Every row gives one point. Each copy is the shape, with its points in the same order, stretched, turned, moved and blurred by noise. Is it also mirrored, or only turned?
In the rows, 100 means zero.

Shape:
79 104
123 114
151 87
183 113
76 115
Copy 1:
115 82
103 130
64 139
79 182
127 85
Copy 1 is: mirrored
Copy 2 (5 x 2):
86 80
135 88
147 119
189 111
82 68
Copy 2 is: mirrored
Copy 3 (5 x 2):
79 108
125 103
136 61
181 69
78 120
Copy 3 is: only turned

Shape, 10 rows:
44 131 51 150
95 156 137 90
90 117 73 147
54 115 86 37
129 110 85 66
98 118 63 74
39 61 41 119
98 100 110 99
125 142 139 84
103 44 73 47
Copy 1, 10 rows:
26 135 62 144
65 154 156 96
74 114 79 145
30 115 94 33
116 122 92 66
83 131 72 78
27 60 35 111
81 99 111 91
98 148 151 94
97 56 66 46
Copy 1 is: only turned
Copy 2:
36 125 42 141
87 155 137 112
92 110 66 154
39 98 108 62
124 96 109 86
92 112 84 80
39 54 40 137
94 94 115 120
112 141 153 108
96 31 104 83
Copy 2 is: only turned
Copy 3 (10 x 4):
31 135 76 148
146 130 48 132
75 133 106 126
98 73 16 100
127 111 70 65
91 109 55 77
23 67 89 118
115 97 87 112
163 128 69 107
97 39 79 51
Copy 3 is: mirrored
Copy 4:
50 111 76 151
107 161 152 94
98 104 94 140
56 120 117 38
133 113 97 58
96 114 83 69
47 46 77 110
111 101 127 91
139 148 154 83
108 50 99 29
Copy 4 is: only turned

Shape, 12 rows:
93 119 73 105 105 129
112 127 75 122 111 131
116 92 165 89 116 132
97 126 82 74 101 132
133 93 113 79 106 103
94 33 77 91 41 111
103 122 78 80 102 100
91 5 80 76 106 113
93 118 83 106 107 76
100 116 96 74 99 92
111 121 82 95 103 81
125 93 83 110 114 126
Copy 1:
85 130 92 99 127 119
96 131 94 122 119 133
133 97 174 77 109 104
92 146 99 70 120 117
124 95 113 68 90 120
123 76 54 68 120 38
81 122 89 71 98 123
127 36 73 49 163 82
62 94 93 92 89 120
82 110 101 63 92 114
79 104 87 86 82 125
120 103 93 103 120 127
Copy 1 is: mirrored
Copy 2, 12 rows:
96 110 59 96 112 131
116 113 61 108 124 140
117 90 145 58 126 136
108 121 62 65 98 124
144 92 104 73 107 102
106 55 96 88 21 127
107 122 67 78 101 103
115 12 83 68 65 108
99 112 78 110 102 81
114 119 84 68 97 90
120 120 81 105 107 84
137 89 76 102 108 131
Copy 2 is: only turned
Copy 3:
92 130 81 104 103 138
108 134 76 127 108 135
163 91 154 102 98 121
111 141 93 81 92 141
151 109 95 77 97 106
107 41 50 68 37 118
107 139 79 80 100 106
120 20 65 46 102 138
88 118 82 96 111 80
108 127 94 70 95 98
102 133 75 89 101 82
132 108 69 111 107 133
Copy 3 is: only turned
Copy 4:
96 129 83 91 123 122
115 131 78 105 129 129
115 99 156 96 77 137
100 126 95 60 110 123
134 87 122 71 99 102
98 34 49 72 66 116
112 117 95 66 120 90
96 8 92 56 119 140
99 112 94 96 128 70
106 111 105 63 109 84
114 116 92 84 123 73
128 98 93 93 122 128
Copy 4 is: only turned

Shape (12 x 9):
126 101 131 63 107 66 60 90 81
107 99 89 133 101 122 122 102 87
62 169 76 91 82 108 90 87 100
87 150 112 114 88 78 101 58 106
143 105 97 67 130 37 82 103 92
109 99 91 122 62 156 120 103 115
89 99 71 141 101 156 98 88 87
117 123 144 75 141 47 77 134 91
75 72 123 97 125 63 78 123 87
95 171 101 127 91 101 61 83 100
108 92 92 128 66 134 126 113 48
81 185 110 88 115 120 95 52 99
Copy 1 (12 x 9):
130 113 138 68 94 50 87 113 58
125 89 91 132 89 116 115 99 91
86 151 81 114 64 100 75 71 103
92 151 122 104 81 88 118 61 92
123 117 93 61 123 39 115 120 60
125 92 100 109 60 161 108 104 114
116 82 88 141 88 154 94 85 84
110 120 130 95 120 22 97 147 82
86 65 122 105 103 52 93 117 73
97 166 118 126 78 109 93 88 70
154 72 95 137 53 119 115 91 87
108 174 114 109 104 97 67 54 113
Copy 1 is: mirrored
Copy 2 (12 x 9):
89 126 144 95 96 155 79 105 119
107 108 81 141 121 92 121 115 93
95 148 59 93 94 81 45 103 76
102 158 100 110 91 85 73 68 96
71 153 119 103 114 160 101 114 143
144 82 69 135 78 80 102 129 89
124 78 57 143 125 100 96 106 73
72 151 156 104 125 134 76 142 131
44 97 138 120 123 122 86 120 113
120 153 90 136 97 107 43 98 83
110 97 82 137 98 105 140 133 43
135 157 90 80 128 76 52 78 82
Copy 2 is: mirrored
Copy 3 (12 x 9):
134 93 145 70 120 70 55 100 79
92 94 117 145 80 96 111 93 123
93 156 86 108 80 123 74 89 69
113 132 106 132 108 84 79 70 47
146 104 110 76 124 34 82 126 100
117 98 126 141 57 138 109 81 126
75 93 102 143 79 124 81 67 129
131 117 152 82 149 67 70 156 76
98 61 128 95 108 76 74 140 63
107 154 107 140 105 111 45 83 81
78 93 157 136 37 95 104 83 116
90 172 107 108 134 120 80 55 76
Copy 3 is: mirrored
Copy 4, 12 rows:
140 108 76 92 135 59 79 118 57
105 98 104 139 91 139 105 111 106
80 178 108 101 92 113 68 86 95
94 163 90 138 108 71 105 88 106
163 102 121 97 150 59 75 105 82
104 108 67 115 69 159 106 107 130
76 96 83 144 84 170 83 90 92
138 114 119 103 151 52 77 164 81
86 65 112 103 117 68 80 136 79
102 172 89 148 98 96 51 109 88
108 97 104 133 56 160 125 119 72
87 195 83 122 141 112 90 92 88
Copy 4 is: mirrored

Shape:
137 94 120 67 142 136 107 48 73 140 79 134
46 104 143 164 102 131 164 139 172 154 161 97
108 48 62 65 75 142 145 72 83 140 90 147
90 117 73 140 43 146 91 115 88 151 108 51
50 136 66 115 140 106 165 85 60 134 146 139
62 56 122 163 97 119 84 56 150 69 62 81
141 108 57 127 110 58 75 114 104 113 121 57
143 93 69 173 111 146 113 78 98 71 103 151
123 135 55 128 128 148 83 107 79 74 102 84
151 72 121 115 89 55 88 53 157 85 69 76
125 63 109 159 88 97 67 149 133 56 153 79
115 113 49 88 137 104 110 77 170 53 92 111
54 56 100 80 59 88 123 57 116 56 141 85
125 136 135 92 109 99 88 107 168 99 93 149
51 90 76 125 70 122 136 146 116 53 81 85
48 112 52 170 115 95 60 144 99 159 89 144
Copy 1, 16 rows:
148 136 160 91 104 100 121 42 71 134 103 150
75 68 146 140 135 90 184 173 134 195 117 73
96 101 103 83 65 113 166 59 92 128 119 180
62 142 97 137 45 142 128 122 113 139 135 83
69 93 79 116 156 103 149 75 55 187 93 112
59 76 171 162 119 104 124 84 165 68 113 102
112 135 71 121 110 67 89 127 103 91 145 76
143 93 80 177 128 127 131 76 132 113 100 166
116 141 85 130 135 158 104 97 101 97 99 109
138 89 136 118 87 50 107 75 146 58 119 76
117 65 112 158 124 105 94 177 117 66 151 103
119 92 94 77 163 113 114 72 159 79 110 102
60 15 130 103 98 110 135 69 96 69 143 84
151 77 139 82 122 95 77 114 141 147 73 109
51 65 91 113 114 134 140 134 128 74 76 110
32 137 79 140 117 97 63 143 128 175 115 154
Copy 1 is: mirrored
Copy 2:
122 125 107 89 138 111 114 50 46 139 92 109
38 129 128 150 136 127 148 165 181 129 126 81
71 71 68 87 108 134 147 94 32 133 80 126
84 137 59 125 53 139 105 139 86 124 101 34
26 157 66 126 134 102 155 78 73 96 162 109
61 73 141 135 80 100 68 78 128 73 35 74
127 112 54 125 99 44 93 134 85 71 123 50
108 120 99 157 125 136 101 101 49 35 73 114
126 145 59 109 90 128 102 79 78 35 111 70
115 75 130 100 119 31 81 121 85 84 38 62
125 71 121 130 85 90 72 170 122 36 126 84
92 103 62 73 144 72 110 88 109 19 60 101
21 46 121 57 97 80 92 114 80 66 112 84
118 154 123 80 129 71 100 135 119 82 58 135
54 92 90 96 42 111 154 107 116 35 90 85
76 150 44 183 51 88 93 111 122 113 101 137
Copy 2 is: mirrored

Shape, 17 rows:
113 57 70 82 93 66 78 99 101 58 116 118
118 85 41 105 84 61 58 92 145 98 115 76
104 94 133 109 138 94 125 5 141 134 90 91
111 108 134 89 77 91 94 38 98 128 85 60
109 92 95 89 90 87 120 30 77 111 103 107
89 107 72 76 109 62 105 33 115 135 53 124
124 68 30 86 136 143 53 95 85 136 37 124
147 101 84 102 105 72 131 45 112 93 103 118
88 115 35 83 134 141 111 71 118 73 46 137
127 134 72 65 135 79 163 49 122 120 110 101
122 117 50 104 98 83 27 118 104 79 122 112
118 69 10 143 75 73 61 152 107 81 152 109
120 85 148 75 59 84 112 72 130 133 115 120
94 67 73 96 87 62 82 144 95 76 78 65
148 101 92 96 83 88 114 40 129 107 59 94
143 68 109 97 98 48 50 110 109 97 116 84
126 134 117 141 111 45 128 54 125 126 91 107
Copy 1:
97 43 72 80 96 88 60 84 89 51 102 123
105 82 42 87 101 62 27 81 131 73 86 103
78 106 127 86 115 100 98 21 155 140 87 102
89 113 120 49 76 93 78 61 119 119 71 68
93 86 98 68 64 99 92 41 95 124 92 112
74 104 81 57 97 85 79 47 113 137 47 151
131 70 57 84 137 148 39 103 78 153 60 134
126 83 92 87 78 83 95 39 124 92 86 134
100 117 52 93 117 172 73 65 103 103 76 176
120 132 64 63 99 79 128 38 124 113 110 143
122 104 70 93 107 77 8 99 77 56 100 126
119 58 20 139 78 60 26 123 90 60 116 113
87 79 140 50 62 70 87 101 145 111 99 109
85 75 49 85 105 85 78 124 85 52 65 81
120 91 96 71 80 105 78 51 148 104 46 115
117 59 104 77 114 47 49 101 103 56 87 82
101 129 117 113 86 48 102 50 133 104 61 120
Copy 1 is: only turned
Copy 2, 17 rows:
113 50 98 77 83 77 86 93 114 39 102 122
109 59 46 113 88 62 81 99 154 51 107 77
119 108 111 110 100 87 141 11 137 136 74 62
123 113 85 89 57 91 94 59 111 111 72 33
125 98 79 82 59 95 120 44 91 94 99 92
102 114 60 90 66 52 115 43 126 113 72 119
118 92 11 113 128 131 52 65 101 100 52 147
150 103 91 100 86 71 141 60 113 69 97 103
91 126 44 88 115 131 130 52 122 50 56 151
128 131 63 67 105 70 174 74 114 100 115 90
102 98 71 108 102 94 44 111 123 31 124 107
105 37 50 138 93 103 78 139 119 29 148 121
148 93 125 79 42 95 105 87 155 125 99 87
84 52 78 97 80 84 86 135 97 54 59 90
155 108 74 103 75 79 125 52 134 79 54 84
134 57 115 99 96 64 56 109 123 72 97 76
122 131 113 146 79 52 139 71 120 102 92 78
Copy 2 is: only turned

Shape, 18 rows:
83 84 88 92 71 104 89 123 127 95 121 61
100 65 96 118 66 104 88 53 141 120 135 104
169 139 137 113 95 89 99 97 111 53 85 53
107 34 133 85 91 85 55 85 162 124 112 102
94 102 142 112 62 110 85 106 101 102 67 71
83 112 147 116 107 129 105 144 113 68 106 104
115 62 90 74 130 79 148 48 65 103 110 90
76 124 120 92 105 100 92 102 115 86 73 107
99 85 60 111 115 59 145 131 52 146 154 136
158 88 86 140 90 100 143 45 118 43 81 87
152 130 104 134 127 144 88 125 96 68 61 85
119 110 101 82 93 135 85 107 95 66 100 89
145 120 91 123 86 95 77 60 90 64 70 95
65 67 38 101 139 53 139 122 98 139 115 97
65 100 48 93 145 61 121 94 95 134 174 110
76 36 72 120 130 50 100 80 57 92 141 96
84 95 139 120 97 142 70 99 128 131 108 56
89 59 50 81 113 87 120 118 76 130 141 117
Copy 1, 18 rows:
101 82 117 95 108 116 95 114 101 75 137 37
100 41 117 106 114 111 87 47 131 117 130 58
152 149 115 103 160 52 64 69 64 55 115 79
72 62 145 74 139 105 55 97 121 155 126 64
105 117 129 125 134 104 118 81 54 108 113 58
92 132 163 113 121 119 90 109 72 59 85 100
140 55 50 68 137 90 138 121 111 113 90 131
77 136 116 115 93 86 114 102 81 91 95 85
182 82 86 108 82 137 104 161 144 126 127 139
135 112 67 115 195 65 111 38 125 52 120 97
124 171 100 126 161 94 65 99 100 64 65 72
97 116 85 98 118 112 72 98 73 66 97 70
121 126 62 144 141 59 81 61 86 87 114 75
134 85 81 93 97 104 145 187 177 114 116 97
139 50 93 90 44 96 106 153 164 98 102 102
135 24 77 132 129 79 119 165 125 106 114 123
99 75 159 105 117 118 93 83 91 107 71 30
132 65 66 84 92 139 102 162 142 119 121 104
Copy 1 is: mirrored
Copy 2 (18 x 12):
123 68 101 106 102 98 90 128 128 79 116 73
79 41 71 147 89 142 97 94 130 89 107 90
148 134 133 122 111 113 96 64 119 50 43 120
71 38 114 95 102 128 58 61 180 105 108 77
118 101 90 111 92 86 88 94 128 91 50 45
95 131 112 74 103 116 73 130 110 114 70 76
66 53 127 88 99 110 183 69 93 67 93 108
89 130 77 74 95 102 93 93 132 75 86 69
79 53 98 102 131 70 163 105 47 157 158 114
102 87 97 142 89 118 146 95 130 37 30 176
152 127 79 69 112 109 89 90 94 80 25 137
127 109 96 88 65 113 93 102 98 71 77 98
120 108 65 125 82 99 103 59 97 39 47 136
77 40 90 66 163 67 165 113 113 100 154 104
73 60 87 88 151 119 145 105 68 89 183 96
48 23 113 97 132 79 126 91 59 71 114 115
121 73 85 93 130 145 69 100 116 95 70 34
84 37 95 78 107 83 147 112 80 123 152 105
Copy 2 is: only turned

Shape, 18 rows:
79 92 128 89 102 24 87 95 120 114 103 88
83 83 95 117 120 105 117 80 87 140 104 81
72 69 168 75 95 61 89 127 99 105 83 90
158 68 88 115 70 76 100 145 93 92 69 143
87 88 108 108 129 98 110 94 87 104 126 102
97 128 89 129 107 93 63 106 79 100 103 93
100 104 130 108 108 123 120 70 99 99 108 95
69 80 97 131 101 122 99 109 122 101 103 93
90 114 125 120 123 104 94 64 133 114 88 97
85 78 148 109 109 45 72 103 79 103 58 82
77 97 112 118 92 113 73 76 78 114 124 116
138 79 97 122 38 99 133 112 100 122 100 126
49 111 82 128 119 98 101 69 74 108 89 129
152 99 82 105 76 105 110 158 86 135 80 142
143 62 80 87 68 104 78 107 93 110 78 109
136 72 75 77 76 118 114 126 98 106 95 152
139 87 82 83 57 87 123 140 85 80 76 109
130 109 78 87 47 108 124 132 103 129 68 121
Copy 1, 18 rows:
74 110 125 110 111 56 123 47 98 117 102 86
91 114 91 106 125 105 115 101 62 92 76 66
104 98 131 51 107 67 109 74 114 128 81 104
121 62 76 143 85 70 53 86 95 146 100 128
82 111 84 91 111 110 127 94 77 104 96 97
92 101 114 146 101 116 95 60 87 79 98 115
127 109 87 101 97 106 145 107 93 97 104 86
81 72 110 108 117 118 107 114 95 109 110 73
122 109 96 119 128 95 126 75 103 92 132 69
111 102 125 95 139 57 100 45 103 101 73 125
95 100 97 105 96 144 134 61 94 99 78 87
120 73 88 150 69 99 101 114 88 153 79 83
68 120 76 120 135 121 115 71 122 81 73 87
119 91 86 142 75 100 42 100 82 141 99 104
125 58 86 122 70 81 76 84 71 102 77 83
107 76 57 106 64 97 72 110 90 132 95 86
114 76 88 130 54 59 72 116 96 114 79 118
123 93 96 144 55 83 58 115 104 124 85 70
Copy 1 is: only turned
Copy 2, 18 rows:
62 73 139 130 101 55 92 93 120 98 110 104
64 89 69 103 105 99 82 86 94 139 131 84
64 19 133 129 92 83 83 97 99 83 71 87
99 77 104 78 85 82 94 195 122 72 76 135
72 94 110 105 93 107 75 86 87 100 123 93
96 123 105 111 92 76 60 108 92 116 84 111
111 80 102 115 125 124 89 77 91 103 112 89
92 100 91 127 77 122 77 98 130 120 91 85
98 89 97 130 138 112 84 64 120 119 92 120
66 36 109 149 107 60 53 113 88 96 78 118
106 81 120 98 85 102 64 83 86 129 114 102
113 82 107 79 102 106 120 170 119 121 115 95
76 105 98 123 73 101 88 85 75 132 124 141
82 95 87 42 94 93 119 174 104 107 67 124
118 66 75 60 83 66 88 140 125 93 88 98
106 81 93 38 69 100 124 142 115 80 93 114
109 88 94 83 74 72 126 169 103 67 87 91
107 93 80 59 92 85 152 151 112 113 77 100
Copy 2 is: only turned
Copy 3 (18 x 12):
95 121 138 92 52 53 110 97 71 89 108 72
84 93 99 131 100 114 112 96 72 117 145 89
94 98 172 98 55 67 132 110 70 113 70 77
115 70 87 102 71 84 66 121 111 79 21 127
74 103 120 108 102 102 98 115 74 109 122 116
105 142 98 127 99 125 89 113 76 78 117 90
112 86 132 95 113 133 108 121 87 122 124 115
80 83 97 103 92 119 121 134 74 80 110 84
104 98 116 98 99 109 116 135 105 112 145 77
96 106 172 128 68 82 78 114 79 93 82 56
79 124 108 124 89 148 102 78 100 95 117 116
123 55 79 93 60 121 95 87 99 89 65 139
64 118 95 107 113 134 81 82 84 111 125 58
115 104 57 121 73 82 91 117 93 118 34 125
115 63 96 125 103 76 110 83 109 72 56 119
92 69 63 92 103 85 103 86 111 102 47 142
133 72 92 78 94 84 91 98 68 79 36 119
132 77 63 88 80 100 116 84 84 101 50 98
Copy 3 is: mirrored
Copy 4, 18 rows:
98 82 140 91 95 59 123 90 151 79 125 48
72 105 97 83 104 123 128 100 100 130 127 85
79 89 172 79 40 73 85 117 130 93 119 48
110 142 147 108 96 49 65 74 100 128 85 143
87 91 123 100 110 117 113 117 85 113 103 74
100 121 94 134 114 120 79 101 111 84 124 81
85 100 116 116 83 142 133 125 109 113 81 95
61 99 93 117 85 92 116 121 87 90 122 114
67 75 101 122 102 129 121 109 146 96 100 108
89 106 179 94 71 105 83 98 146 98 152 66
63 112 110 144 93 131 113 91 88 90 94 69
95 160 105 120 79 56 135 84 100 145 70 123
41 134 115 105 142 135 117 106 106 86 115 87
97 149 95 92 103 56 47 80 103 149 70 124
103 118 121 94 67 85 86 49 91 100 87 127
85 124 114 82 95 66 79 74 76 115 47 131
128 157 130 71 75 58 93 100 98 105 80 119
92 162 80 75 82 55 92 85 124 119 68 126
Copy 4 is: mirrored

Shape (16 x 12):
97 108 136 93 141 48 114 55 92 111 123 74
74 65 84 106 92 115 64 95 69 104 107 147
56 79 50 89 84 115 85 121 95 111 75 119
136 121 124 93 112 31 82 48 103 135 104 95
83 91 118 74 94 101 104 153 50 151 116 91
122 143 110 86 147 84 58 87 119 67 108 96
130 105 152 120 127 49 69 60 128 103 141 80
75 74 114 89 68 89 107 108 92 81 79 144
124 147 87 138 103 101 84 76 116 67 117 64
105 71 93 73 104 138 129 114 74 140 95 105
145 74 126 107 134 42 89 76 77 98 90 72
118 152 115 146 152 126 118 115 84 135 78 88
152 136 73 144 112 112 121 134 108 113 86 117
74 95 92 89 58 106 71 98 51 95 81 128
127 142 64 130 133 102 126 116 78 95 119 119
62 66 99 100 96 76 106 142 61 149 86 107
Copy 1:
67 104 74 103 81 145 109 105 109 127 94 105
99 125 102 130 85 40 127 83 75 75 114 119
127 91 103 98 93 29 79 66 62 82 127 126
82 116 78 73 72 139 123 89 146 78 110 111
87 64 107 102 65 41 101 145 113 139 134 108
137 121 96 124 121 153 96 86 112 96 121 69
96 129 96 124 97 181 134 110 154 98 54 121
87 99 133 106 123 71 110 61 95 83 123 124
146 127 104 104 121 165 123 111 84 115 77 93
87 43 101 87 81 54 104 120 81 89 115 85
86 99 70 93 84 111 142 81 136 129 91 81
126 76 64 84 146 89 106 153 104 115 128 94
148 104 112 59 146 90 97 132 96 74 105 75
105 102 110 112 85 44 134 68 74 97 149 127
118 121 101 80 123 92 95 140 63 93 109 49
82 74 89 92 73 17 95 106 108 119 130 129
Copy 1 is: only turned
Copy 2, 16 rows:
104 127 107 58 103 120 143 123 70 133 109 77
73 74 73 111 74 122 128 39 118 86 130 114
62 85 90 123 95 121 104 106 109 66 99 117
109 74 111 40 103 105 141 130 56 136 90 87
115 85 73 138 79 168 77 97 114 84 147 65
128 115 125 41 145 77 93 99 80 121 74 116
114 110 89 45 93 74 128 83 35 162 85 100
66 65 131 129 84 90 101 92 111 94 136 75
111 129 116 24 102 94 83 77 88 131 36 120
80 86 41 110 87 122 120 103 158 78 110 68
137 108 93 72 58 94 122 137 94 130 102 100
139 130 70 115 131 124 121 105 126 165 41 80
115 86 99 95 129 98 79 101 149 177 42 112
89 58 126 114 59 133 97 75 118 49 131 85
106 114 106 66 136 138 85 81 152 163 73 116
86 89 82 165 73 160 104 113 109 103 142 91
Copy 2 is: only turned
Copy 3, 16 rows:
124 39 121 144 125 95 138 103 82 111 94 170
73 106 80 86 57 150 87 127 69 85 69 86
49 127 84 72 93 146 91 133 98 116 60 65
123 50 81 112 125 69 108 88 78 109 120 195
15 49 95 98 62 140 102 99 71 129 113 114
108 130 105 89 155 109 125 69 86 89 145 150
146 38 121 95 130 75 135 89 102 64 140 187
66 99 77 94 86 92 111 134 79 68 65 74
149 134 121 68 136 94 157 94 95 134 143 129
56 81 125 97 70 132 74 74 63 129 77 88
132 64 142 156 127 74 78 115 73 96 134 161
121 115 91 124 89 108 136 46 134 169 154 101
125 108 78 87 121 104 103 53 105 162 174 74
48 138 69 78 56 117 107 141 54 105 67 99
122 97 81 113 119 149 122 67 68 177 152 83
44 47 81 124 67 132 91 137 105 122 89 90
Copy 3 is: mirrored
Copy 4 (16 x 12):
110 77 81 141 83 49 83 89 123 169 115 100
64 43 77 75 100 100 131 142 80 43 89 75
70 72 118 57 120 134 138 160 91 67 108 85
114 128 58 137 57 51 58 84 141 155 135 81
101 92 116 76 163 101 92 185 91 136 70 34
99 126 100 134 45 53 90 108 174 83 53 123
118 127 64 164 64 23 77 93 115 124 98 129
50 59 134 64 104 107 88 96 91 80 116 48
141 142 54 114 98 71 111 66 132 84 76 159
90 57 115 79 111 136 129 131 68 141 74 63
128 93 89 173 93 71 68 77 101 132 121 88
118 106 45 129 127 129 42 131 101 163 39 127
138 116 70 92 77 130 44 127 84 126 58 126
73 81 102 57 134 117 128 102 115 51 101 31
160 68 61 80 73 101 73 134 107 122 60 126
89 62 116 91 154 121 78 177 74 127 120 50
Copy 4 is: mirrored
